Each row is a point. Any point is a mix of the corners, with weights that add up to 1. It lies inside the corners' shape when no weight is negative. Is each point inside? If not, which corners have a negative weight?
In the rows, 100 means zero.

Corners:
(1): 160; 159
(2): 59; 116
(3): 110; 71
Points:
110; 77 -> inside
65; 116 -> inside
129; 119 -> inside
91; 68 -> outside (1)

Corners:
(1): 138; 131; 117; 100; 32; 43; 119; 107
(2): 174; 112; 170; 133; 178; 70; 80; 62
(3): 79; 93; 32; 94; 37; 85; 131; 104
(4): 105; 92; 91; 67; 119; 33; 58; 60
(5): 96; 107; 41; 57; 65; 107; 95; 141
(6): 163; 67; 125; 135; 115; 116; 48; 70
(7): 148; 149; 113; 124; 106; 82; 52; 61
(8): 97; 110; 75; 139; 45; 71; 82; 153
(9): 49; 118; 133; 49; 55; 55; 105; 82
Points:
121; 123; 94; 105; 85; 76; 79; 79 -> inside
116; 96; 124; 70; 85; 74; 97; 72 -> outside (7, 8)
114; 95; 124; 70; 95; 66; 105; 81 -> outside (7, 8)
116; 104; 97; 95; 84; 76; 94; 82 -> outside (8)
109; 111; 108; 67; 84; 61; 93; 75 -> outside (8)

Corners:
(1): 111; 117; 69; 82; 101; 122; 104; 138; 26; 93; 74; 118
(2): 70; 124; 81; 93; 150; 147; 117; 150; 60; 100; 124; 76
(3): 152; 101; 47; 113; 107; 155; 164; 142; 79; 91; 91; 83
(4): 45; 104; 161; 128; 101; 30; 128; 134; 145; 111; 104; 34
(5): 161; 121; 64; 86; 92; 153; 140; 117; 58; 157; 126; 132
(6): 88; 110; 162; 85; 117; 76; 54; 107; 169; 86; 117; 103
(7): 124; 152; 20; 154; 96; 134; 111; 107; 56; 101; 104; 78
(8): 125; 83; 71; 142; 102; 160; 90; 118; 72; 152; 89; 135
(9): 139; 77; 50; 92; 129; 108; 104; 98; 76; 117; 117; 106
(10): 74; 54; 172; 56; 85; 66; 41; 45; 141; 74; 99; 80
(11): 136; 88; 75; 140; 52; 120; 70; 117; 68; 99; 164; 152
(12): 14; 61; 124; 24; 115; 83; 58; 30; 164; 68; 104; 131
(13): 26; 129; 194; 122; 137; 68; 115; 84; 137; 59; 103; 66
Points:
116; 106; 84; 111; 108; 117; 109; 122; 72; 104; 108; 98 -> outside (12)
87; 87; 96; 96; 107; 116; 94; 96; 107; 106; 101; 111 -> inside
66; 95; 121; 94; 115; 90; 89; 91; 118; 80; 106; 93 -> outside (5)
92; 93; 101; 79; 99; 106; 78; 70; 118; 82; 131; 111 -> outside (1, 4, 8)
96; 107; 87; 99; 102; 103; 116; 104; 89; 95; 113; 90 -> outside (6, 8)
